Every row gives one point. To make a cloud, some directions were put in groups of two or more. Within a group, all points are equally far from the middle, so they leave a hole (a ring in 2 directions, a hollow ball in 3). The other directions are filled evenly. Then the cloud was stretched, turned, moved and blurred a little. How many holes are there, and how many directions does each take, smallest first?

Cloud (21 x 3):
[2.6 2.5 -4.1]
[0.2 5.2 3.2]
[-3.2 2.2 -1.0]
[3.1 0.7 1.4]
[0.2 2.1 -5.4]
[3.0 2.0 0.4]
[1.6 -4.2 -0.4]
[2.9 2.6 -1.8]
[2.3 1.8 3.1]
[3.2 0.4 1.1]
[2.7 -0.2 2.1]
[-3.6 3.7 1.0]
[2.8 2.7 -2.3]
[2.7 -3.1 -0.1]
[2.7 -2.0 1.0]
[3.3 -4.5 -2.4]
[-3.8 -1.7 1.7]
[2.1 -0.6 3.0]
[-0.7 -4.3 -0.5]
[0.6 -0.9 5.3]
[-1.3 3.0 -2.7]
Holes: 1 (2)

Cloud (30 x 4):
[-1.7 -3.2 -4.1 2.3]
[-5.1 1.1 -1.5 1.3]
[-3.6 -1.5 -0.1 1.7]
[-4.4 2.3 -4.4 2.2]
[-1.5 -0.6 1.3 -3.0]
[-0.9 4.7 -1.4 2.9]
[-3.4 -2.0 -4.3 -2.6]
[-2.4 -1.4 -1.2 -2.1]
[0.1 4.1 -3.1 1.5]
[-3.2 -1.3 -1.7 -1.6]
[-1.4 -0.4 2.4 -1.9]
[-3.2 2.9 -0.4 -3.7]
[1.9 2.0 -0.6 3.5]
[-1.0 -3.0 -4.0 3.8]
[2.1 2.1 -2.3 1.7]
[-3.6 2.6 -3.1 -2.5]
[-4.1 -2.0 -0.5 2.7]
[-3.5 -0.1 -0.2 -1.6]
[1.4 -1.6 -4.4 -1.4]
[1.0 -1.6 -3.5 -1.8]
[-2.4 4.8 -0.4 1.7]
[-0.5 4.5 -2.9 0.8]
[-2.8 3.7 -3.3 0.3]
[1.7 3.4 -0.6 3.2]
[2.0 2.4 1.1 4.0]
[0.4 -1.7 -4.8 4.3]
[1.1 0.0 -3.3 4.0]
[-4.4 -0.4 -0.3 0.6]
[-0.3 3.6 -4.3 2.6]
[-4.1 -0.8 -2.5 -1.2]
Holes: 1 (2)

Cloud, 30 rows:
[1.8 3.9 0.8 -0.1]
[-1.5 4.0 -0.3 2.9]
[2.2 -0.3 2.9 3.0]
[1.7 -0.6 3.3 3.1]
[-1.7 0.0 -2.7 4.6]
[0.5 2.1 2.1 -4.2]
[1.2 1.2 -1.5 -4.4]
[-2.7 -3.4 -0.8 -3.5]
[1.7 0.4 2.6 3.5]
[-1.9 0.9 -3.3 3.9]
[2.5 -3.5 3.2 -0.2]
[-2.1 0.1 5.5 -1.2]
[-5.0 2.0 2.3 -0.3]
[-0.4 -2.5 0.8 -4.9]
[-1.8 -1.7 4.4 3.3]
[1.0 1.6 0.6 -4.6]
[2.7 3.2 0.1 -1.0]
[-4.0 3.7 1.1 0.0]
[1.3 -4.4 2.6 -2.3]
[-1.2 3.6 -0.4 3.6]
[2.1 3.5 0.8 0.9]
[3.2 -4.0 0.2 0.1]
[-3.0 4.1 2.1 -0.5]
[-0.3 -1.3 -4.6 2.5]
[-4.8 -3.4 0.3 -0.4]
[0.4 0.8 1.7 -4.9]
[0.1 1.8 1.1 4.5]
[-1.0 -3.9 -2.6 3.3]
[0.9 1.9 1.6 4.0]
[1.8 1.8 1.7 3.3]
Holes: 2 (2, 2)

Cloud, 56 rows:
[3.7 -2.1 -1.7 2.9 3.3 -1.1]
[-0.2 4.4 -1.7 0.9 -1.9 0.5]
[4.4 3.8 -3.0 -1.3 2.7 -3.6]
[-1.0 -0.2 -1.4 -0.1 -3.3 -3.9]
[4.4 -1.6 0.6 -2.6 -2.9 -4.1]
[2.2 -2.3 -1.6 -0.9 -2.3 -5.1]
[-0.6 1.9 -2.0 2.5 2.2 -4.8]
[3.6 4.1 -0.9 -3.9 -3.6 -1.1]
[2.1 -2.5 -2.7 -2.7 2.3 -1.7]
[-1.5 -0.4 3.7 -0.5 3.9 -0.2]
[-0.6 -0.7 1.5 -1.2 -0.7 -5.7]
[1.9 4.5 -2.6 -1.8 3.3 -2.3]
[4.8 -0.5 -1.2 -2.4 -3.1 -4.3]
[0.4 -3.6 3.2 -0.3 -1.3 2.4]
[3.6 -3.1 3.0 -0.7 -1.5 -3.7]
[1.0 -1.8 -2.5 1.2 -3.2 -3.7]
[-0.7 -0.6 -2.4 1.2 2.1 -5.1]
[0.0 3.4 -1.6 2.3 4.1 -2.1]
[3.9 -0.3 -0.6 -4.3 -3.6 0.0]
[0.5 2.0 4.3 0.4 3.2 -3.4]
[1.4 4.6 -2.9 -0.9 3.1 -0.6]
[3.3 4.3 -2.7 0.4 3.6 -0.8]
[-0.3 4.1 -0.2 -3.4 -2.5 -0.7]
[4.3 -1.8 -1.5 3.7 1.0 -3.2]
[3.0 -1.0 -4.0 -1.7 1.2 0.7]
[1.3 -2.1 -2.9 -2.2 -2.5 0.5]
[0.0 0.5 3.3 4.2 0.7 -3.4]
[-0.7 -2.5 -2.8 -1.7 2.3 -1.2]
[-0.6 -2.6 2.9 -1.7 -3.2 -0.5]
[-1.6 -1.4 0.1 3.1 2.9 1.8]
[4.2 2.9 -0.3 1.3 3.5 1.6]
[1.9 3.6 1.2 -4.9 1.4 0.6]
[-0.2 1.0 4.1 -0.4 -0.5 -4.7]
[5.9 2.9 1.8 2.7 0.4 -2.6]
[3.5 4.4 -2.1 -2.8 -3.4 -0.7]
[4.5 -0.7 2.4 -2.0 2.4 1.9]
[-1.6 -1.9 -2.5 -1.7 2.3 -1.1]
[0.0 -1.9 -2.3 -0.6 -3.8 -1.6]
[2.3 -3.3 0.6 -2.1 1.6 -4.4]
[-0.9 0.0 -1.1 -0.1 -2.7 -4.8]
[4.7 -0.2 -3.1 1.4 3.2 -1.1]
[4.3 0.0 -3.1 -0.2 -4.0 -1.6]
[2.3 3.5 2.5 0.2 2.1 2.9]
[-0.1 -0.7 3.9 3.5 -0.2 -3.2]
[2.0 4.7 -2.3 -0.2 2.5 -4.6]
[-0.1 3.7 -1.5 -2.9 3.1 -2.0]
[-0.1 1.4 4.8 0.4 -1.7 -3.2]
[-0.9 2.7 -0.9 2.8 -2.6 -1.3]
[4.7 3.5 1.4 -3.4 -2.9 -3.8]
[-1.1 2.1 2.0 -3.6 2.7 -0.4]
[2.5 4.5 0.7 1.8 -1.6 2.0]
[0.4 -2.2 3.3 3.7 -1.8 -2.0]
[5.3 0.8 2.8 0.5 -2.9 1.4]
[0.2 -2.1 0.1 -1.1 -0.5 -5.8]
[3.4 4.7 -1.1 -2.0 0.0 -5.6]
[2.0 3.6 1.5 -4.9 1.0 0.9]
Holes: 3 (2, 2, 2)

Cloud (54 x 6):
[0.9 3.5 1.7 -0.2 -0.5 -5.5]
[1.3 1.3 -2.0 1.9 1.4 -6.5]
[0.3 3.4 -2.0 -3.3 0.4 -1.3]
[5.5 -2.0 2.2 0.8 4.8 -1.9]
[0.1 2.2 -1.7 3.9 0.8 0.9]
[-1.4 5.1 5.1 0.1 -1.2 1.4]
[-1.7 6.8 -0.6 1.8 -3.3 -2.0]
[2.0 1.3 0.4 -0.2 2.7 -3.9]
[-1.7 0.2 5.6 5.1 -1.7 3.1]
[3.3 0.9 1.0 1.2 -0.2 3.6]
[-0.7 -3.8 2.2 -4.6 3.3 0.4]
[2.7 2.9 0.3 0.3 0.2 0.2]
[5.4 -3.3 -0.9 -1.3 2.7 -0.5]
[-5.7 0.8 2.6 0.7 -0.7 -0.1]
[-1.9 0.8 -3.6 -0.5 -0.1 -1.0]
[-4.6 2.5 4.4 -0.1 -1.5 -0.4]
[-5.0 2.9 0.8 -4.8 -3.5 3.8]
[-2.3 5.7 -2.6 -0.8 -1.8 -1.8]
[-1.6 -1.6 3.8 1.3 -1.8 -0.1]
[-0.8 2.0 1.6 1.2 3.7 4.4]
[-3.4 -1.5 2.3 -6.4 0.8 1.1]
[2.9 0.1 0.4 4.2 1.9 -1.1]
[-5.0 -0.5 1.2 -0.1 -0.1 -5.2]
[0.7 2.8 3.1 -0.4 -0.2 -6.6]
[3.3 -3.9 2.4 2.1 1.9 0.3]
[-2.2 1.4 -0.7 2.4 -1.2 0.2]
[4.6 2.6 -0.4 0.9 3.2 1.6]
[1.3 -0.1 1.9 1.1 -4.0 1.7]
[0.4 0.2 -0.8 1.5 3.5 -2.4]
[-1.8 -0.3 6.0 0.4 0.9 5.2]
[-0.2 -0.4 -0.3 -5.8 1.9 -0.3]
[-1.1 1.0 7.9 -2.2 1.8 -1.0]
[-2.7 4.8 1.2 -2.4 1.8 1.3]
[-0.9 1.6 3.6 -1.5 -5.6 3.5]
[-0.2 1.5 2.0 1.6 2.4 -2.1]
[-1.9 4.9 1.7 -0.7 -2.6 -2.4]
[-3.8 0.8 3.7 -2.9 -2.7 2.1]
[3.5 -4.0 -1.4 3.2 -1.4 -0.8]
[-1.5 2.5 -0.1 -4.1 -2.8 3.0]
[0.6 2.4 5.4 1.2 1.7 3.5]
[0.4 2.4 5.0 2.1 -1.1 1.1]
[-0.7 1.9 0.6 -5.6 1.5 -1.5]
[-1.3 -0.7 1.0 -1.9 1.1 -2.7]
[-0.4 -1.5 2.2 -5.0 -0.1 -0.6]
[0.0 -3.7 3.9 -0.6 1.5 -0.4]
[0.0 3.3 -3.8 0.7 3.7 -2.3]
[-0.8 0.8 -0.9 -1.5 -1.8 -2.7]
[-1.8 0.7 -1.9 0.7 -0.9 -1.4]
[1.2 1.9 2.3 -0.5 1.4 2.1]
[-1.2 -0.2 -3.5 -2.5 -1.2 -5.8]
[-0.8 5.1 -2.0 -2.2 -1.0 0.8]
[-2.4 -3.0 2.9 -2.1 -1.3 1.7]
[-0.4 5.2 2.3 -1.4 1.0 -0.4]
[-2.7 1.8 -2.5 2.8 2.0 -4.6]
Holes: 0

Cloud:
[0.2 2.5 0.1 1.1 3.6 0.0 -2.1 -3.5]
[0.8 -2.1 3.0 0.1 1.1 -4.7 -0.9 2.3]
[2.4 0.7 -0.6 -3.3 -1.4 3.2 2.5 -1.2]
[3.5 1.7 -2.2 -2.7 -3.2 -0.6 -0.2 -1.4]
[-1.1 0.7 -1.4 4.3 2.3 -0.4 -2.6 -2.2]
[-1.6 3.0 -1.6 1.9 2.9 -0.2 -1.4 -4.4]
[1.7 -4.9 0.7 -2.5 -0.2 0.2 -2.7 4.0]
[1.8 -1.7 0.3 1.0 -3.4 -2.5 -3.6 0.1]
[-3.2 -2.6 0.1 1.7 5.0 -1.8 3.2 1.7]
[4.1 -0.6 -0.8 -0.1 -3.6 2.5 -2.7 -1.6]
[1.3 -1.7 -0.1 4.2 1.4 -0.3 3.2 2.1]
[1.5 -2.7 1.8 4.1 -1.4 -0.7 1.0 2.4]
[-1.2 2.3 -1.8 -1.3 2.9 3.4 -3.4 2.9]
[-2.9 -3.3 1.8 1.0 -0.8 1.8 4.6 -0.3]
[-1.3 -3.9 -1.0 -2.0 1.7 5.1 0.3 0.9]
[-0.6 -0.3 -0.7 3.1 -0.7 -2.0 -1.9 3.9]
[-1.8 -2.1 0.3 -4.4 5.9 -1.4 -2.5 2.4]
[-3.6 -4.3 3.1 2.6 1.7 2.3 0.4 1.5]
[-5.4 2.7 -1.8 0.5 5.3 2.0 1.8 0.5]
[-3.9 -0.9 -1.1 -1.8 1.9 -4.1 3.0 5.2]
[1.8 -1.6 -5.8 -3.4 1.7 -3.4 1.0 -2.3]
[-3.8 -3.8 -3.6 2.2 -1.2 -0.7 0.0 -1.7]
[-5.7 1.8 -0.3 0.6 -1.4 1.8 -2.7 1.0]
[-6.2 -2.8 -1.0 1.3 3.1 1.8 -1.7 1.9]
[-0.5 -3.1 1.8 -3.7 -3.0 -2.2 1.0 0.7]
[-0.8 -2.1 4.5 -4.0 1.2 -2.3 -1.5 3.6]
[-0.1 -2.0 1.5 -1.5 4.4 -4.8 -1.7 0.2]
[3.5 -0.8 -0.9 0.5 -1.8 4.2 -3.2 -2.3]
[-0.9 2.9 -3.5 1.3 -2.0 -2.7 1.1 -2.2]
[0.5 -1.1 0.1 3.1 -0.7 -1.5 0.4 4.6]
[-2.3 -2.4 -2.2 -0.7 1.3 -1.9 -2.9 5.9]
[-0.7 -2.6 0.4 -2.8 -0.6 4.7 -1.7 -1.4]
[-1.4 0.9 -4.9 1.2 4.9 -2.5 -0.2 1.6]
[2.3 2.0 -2.6 -1.5 -0.4 -4.4 0.9 -3.2]
[-4.4 -4.2 -2.5 3.0 2.1 1.2 -1.2 0.0]
[4.0 -5.3 0.9 -0.1 -2.3 0.1 -0.9 -0.6]
[-5.2 -3.9 -0.6 2.4 3.2 1.9 -0.8 1.2]
[1.5 -4.8 0.5 -1.5 4.4 0.9 -0.3 2.3]
[1.3 -4.3 -1.8 2.0 -1.7 -0.1 -1.8 -4.7]
[-3.6 -2.2 -1.8 1.0 6.0 -1.7 1.0 2.7]
[-4.2 -0.2 -1.8 -5.3 2.8 -1.6 -2.3 5.6]
[-2.8 1.3 -2.2 -7.1 3.1 -2.5 0.4 -0.3]
[-4.9 -0.2 -1.5 1.2 1.0 3.1 3.2 -4.1]
[-4.9 0.9 0.1 -1.1 -0.7 1.1 -3.0 -2.1]
[1.1 2.9 -5.6 -2.1 -0.6 0.7 3.1 0.4]
[-2.4 1.0 -2.2 3.9 -0.9 3.7 -1.7 -4.5]
[-1.3 -2.8 0.7 -3.0 0.7 1.0 2.1 6.5]
[0.1 -5.0 -3.2 -2.0 1.4 0.8 -2.5 -1.7]
[2.0 -0.3 1.9 4.4 -1.6 0.8 0.8 1.2]
[-2.4 1.2 -0.1 -1.0 3.9 1.9 0.2 -5.2]
[-0.8 -3.1 -0.8 -1.7 1.5 -3.1 3.5 -3.8]
[3.3 -4.8 1.8 0.0 -1.6 -0.5 -3.2 0.8]
[-1.2 -3.2 -2.8 -3.2 3.1 -2.2 -3.2 -2.1]
[-1.6 -0.3 -0.4 -1.2 4.4 4.9 2.9 2.0]
[0.6 2.2 -0.3 1.7 2.9 1.0 2.9 -5.3]
[0.5 3.4 -0.4 -0.3 3.2 -2.3 -1.2 -2.6]
[2.0 -2.2 -3.1 0.4 -0.4 -0.5 -4.1 -4.1]
[-3.5 -0.2 1.4 1.7 -3.8 4.2 -0.6 1.6]
[0.4 -3.2 -1.3 -4.2 -0.3 -1.6 2.1 5.1]
[-0.7 -0.6 -6.7 2.6 3.3 1.6 -1.3 -1.6]
[-0.9 2.3 -4.2 -5.4 -0.7 1.2 0.9 -0.7]
[4.3 -2.7 0.9 1.8 2.5 -0.7 1.8 -3.2]
[1.6 0.0 -3.7 -4.2 2.4 -5.3 -0.9 2.4]
[5.0 -4.4 -0.5 1.0 0.7 2.0 -1.1 -1.5]
[-3.0 -2.2 2.8 1.9 0.1 4.0 3.5 -0.3]
[-1.1 2.7 -7.1 -1.3 2.7 2.6 0.3 -2.9]
[-1.6 2.6 -3.6 -5.6 -0.4 0.6 -1.8 -0.2]
[5.1 -0.8 1.0 1.4 2.0 0.7 1.5 -3.0]
[-0.4 1.4 -3.8 -3.2 -1.0 3.3 -2.6 -2.4]
[-6.8 2.0 -2.6 0.3 2.8 1.3 0.7 -2.2]
[1.5 -2.4 -2.3 -1.4 1.6 -4.0 2.7 -4.5]
[-1.4 0.2 -2.0 -2.4 1.6 4.9 -3.5 -1.1]
[4.2 -3.1 -0.1 -0.5 3.8 -1.6 2.1 -2.1]
[4.0 -1.9 0.1 -3.0 2.4 -3.7 0.8 2.8]
[-3.3 -3.8 0.7 0.5 3.0 2.5 -0.5 5.1]
[0.7 -3.8 -2.3 -1.0 3.8 -1.0 -3.1 -3.1]
[3.6 -0.5 -3.3 1.1 2.5 4.9 1.0 -2.6]
[0.0 0.3 -3.5 2.5 -3.3 -0.5 -1.2 -4.5]
[1.6 -3.3 0.3 -4.6 2.3 -1.7 3.4 2.5]
[-1.8 2.0 2.3 1.3 -3.1 1.7 -0.3 2.6]
[-4.1 -0.9 -0.5 -2.1 0.9 -3.1 3.7 5.2]
Holes: 3 (2, 2, 4)

Cloud, 81 rows:
[-0.9 -2.3 -1.8 4.1 1.4 -3.0 2.4 1.2]
[-1.6 -3.5 -2.2 -0.9 3.3 -2.1 1.7 -1.3]
[-0.7 -2.6 0.4 0.9 3.2 4.8 2.7 -1.8]
[2.2 3.5 -3.4 -4.1 -1.5 -1.6 -1.9 -1.9]
[0.0 0.9 -3.0 2.1 1.5 3.6 2.4 1.1]
[-1.3 1.0 -3.7 1.8 2.1 -1.3 3.5 3.4]
[-3.8 -0.2 -3.1 1.9 3.0 0.2 5.8 -2.3]
[2.5 3.0 -1.0 -1.4 -0.5 -4.4 -3.2 -0.4]
[1.4 2.3 2.3 3.0 0.2 3.0 -1.6 -6.3]
[-1.3 -2.9 -1.9 -2.0 -1.5 3.5 0.8 -0.6]
[0.5 0.0 -0.2 3.6 2.8 -1.4 -4.3 -2.4]
[1.6 -1.3 -2.2 1.5 1.5 0.4 3.9 1.4]
[-3.1 -0.7 -1.5 6.4 2.7 1.1 -0.6 -4.5]
[4.6 4.3 -0.2 -2.8 1.2 -0.2 -1.1 2.3]
[1.9 -4.6 0.5 1.8 1.9 0.8 -1.5 1.1]
[-4.6 -0.8 -4.0 2.3 3.0 -1.8 3.8 -4.4]
[-1.3 3.0 -3.1 3.6 -2.0 0.7 -3.4 0.4]
[3.7 -3.9 2.0 1.5 1.5 -0.4 -1.4 3.3]
[-3.8 -1.8 -0.6 4.0 3.2 -1.1 1.5 -4.9]
[-2.6 2.6 -6.1 2.5 2.8 -3.8 -3.0 1.9]
[1.4 2.3 3.2 4.0 -0.5 2.8 1.0 -3.6]
[3.2 -3.7 2.0 2.3 1.5 -0.3 -1.1 4.5]
[-0.1 3.3 -6.5 1.9 -0.4 -3.6 -0.3 -0.2]
[-0.6 2.9 1.9 6.2 1.6 -0.1 -3.0 0.0]
[0.1 2.6 -4.7 -4.0 -1.2 0.5 4.0 1.2]
[2.1 -1.7 0.3 -0.9 2.0 -2.5 2.8 -0.4]
[0.0 1.5 -2.0 -2.1 3.8 -1.3 3.4 -0.2]
[-2.6 -1.0 -3.4 -4.3 -1.8 -0.8 4.6 -1.5]
[2.7 0.4 2.0 -1.2 0.5 0.0 -4.4 2.6]
[0.2 -1.4 -2.5 -0.2 -0.9 4.0 4.3 -1.0]
[-0.4 5.1 -4.5 1.0 -1.1 3.0 0.6 -2.1]
[-4.1 -0.6 -3.6 2.1 3.4 0.5 -3.6 -0.3]
[2.8 6.0 -3.1 -0.3 -1.9 0.3 -1.1 -4.3]
[-2.2 1.4 -3.2 1.6 -2.4 -1.5 3.6 1.5]
[5.0 4.9 -1.2 -2.6 -1.9 -0.3 -3.5 4.3]
[-2.6 0.4 -1.4 2.9 -2.1 3.2 -0.6 1.1]
[2.4 -0.2 1.7 3.0 -3.5 -2.7 -1.2 -2.1]
[-2.1 -0.2 -3.2 0.9 4.0 -2.1 -3.6 0.0]
[-2.2 -2.2 -3.1 3.0 2.3 -2.8 -3.7 1.2]
[3.7 -0.6 0.5 -5.2 -1.5 -0.6 1.6 -0.7]
[-3.5 1.3 -6.7 0.0 1.7 -3.5 1.2 -0.3]
[-3.6 2.9 -6.1 -1.1 1.9 0.8 4.7 1.1]
[0.2 5.4 -0.9 4.5 3.0 -1.2 -3.7 0.8]
[3.2 -1.0 -0.8 2.9 -3.4 2.0 0.5 2.7]
[-0.1 3.4 -4.8 -3.9 -0.7 2.3 1.4 2.6]
[4.8 3.3 0.8 0.8 -2.6 -1.2 3.4 -0.9]
[-1.2 2.6 -1.9 2.8 4.1 3.7 -1.6 -0.8]
[-5.8 0.2 -1.9 2.7 3.9 -2.2 2.7 -1.3]
[-0.4 -2.1 -1.3 2.9 -3.4 -0.2 2.3 -3.2]
[1.9 -3.9 2.5 3.5 1.2 -0.8 1.3 0.1]
[-3.4 3.3 -1.0 -2.2 1.3 -3.2 2.6 -1.0]
[-4.2 2.9 1.3 2.0 -0.3 1.3 -1.9 -1.3]
[2.9 3.0 -0.1 -3.7 2.5 2.6 1.1 -2.5]
[-0.3 0.1 -3.8 -4.3 -1.2 0.4 -2.1 4.0]
[1.9 0.2 2.4 -0.2 0.2 -1.0 2.9 2.6]
[-3.1 3.5 -3.6 -1.6 -1.1 -1.2 0.9 -6.1]
[-1.7 0.9 -3.0 5.0 2.7 -3.4 0.8 -1.7]
[0.8 1.5 -4.9 -0.3 2.0 0.9 3.9 -0.5]
[-1.6 2.3 1.0 2.7 1.5 0.3 -1.6 -5.9]
[0.1 -3.8 -2.1 3.4 -0.9 -1.3 -4.0 3.4]
[-2.2 -0.4 1.1 3.9 3.3 4.1 -0.3 0.9]
[2.4 2.6 2.2 4.2 -0.3 -0.5 2.6 -2.8]
[-2.6 2.0 -3.5 3.9 0.5 3.5 -1.4 0.2]
[2.9 2.3 -3.9 -3.9 -1.8 0.8 -1.0 3.4]
[1.8 2.4 -6.6 -1.6 0.8 -2.1 -0.7 3.0]
[1.4 -2.0 -3.1 -0.1 1.9 2.2 -2.2 0.0]
[-4.2 -1.0 -2.8 1.2 3.3 -1.6 4.3 0.8]
[0.3 1.3 -2.3 5.4 1.9 -2.0 2.4 0.7]
[-3.1 -1.3 -4.6 2.1 0.4 -1.6 -2.6 -1.1]
[-4.2 5.3 -6.6 -0.6 1.0 0.6 3.1 1.4]
[-1.2 1.4 -0.6 -0.7 -2.5 4.0 4.9 -1.8]
[-1.2 -2.8 -4.1 -1.4 2.1 1.1 -1.6 -1.7]
[-0.8 -2.1 -4.3 -0.7 -1.1 -2.8 3.1 1.5]
[2.0 -2.6 2.8 1.3 1.7 1.1 -2.3 1.8]
[0.4 -2.6 0.9 6.5 1.5 0.6 2.2 -3.9]
[-0.6 2.8 -1.7 6.9 2.9 0.1 -1.7 -1.7]
[-0.6 2.9 -3.9 1.1 -0.5 5.0 2.9 -3.5]
[0.2 -2.9 -2.5 0.9 2.0 0.6 -3.4 1.9]
[-1.4 1.4 -2.2 3.5 3.5 -3.1 -3.1 -1.6]
[0.0 -2.5 -1.6 -0.8 -3.4 -2.4 1.1 -1.0]
[1.0 2.6 0.6 5.1 1.4 -3.5 -4.1 -0.6]
Holes: 2 (2, 4)
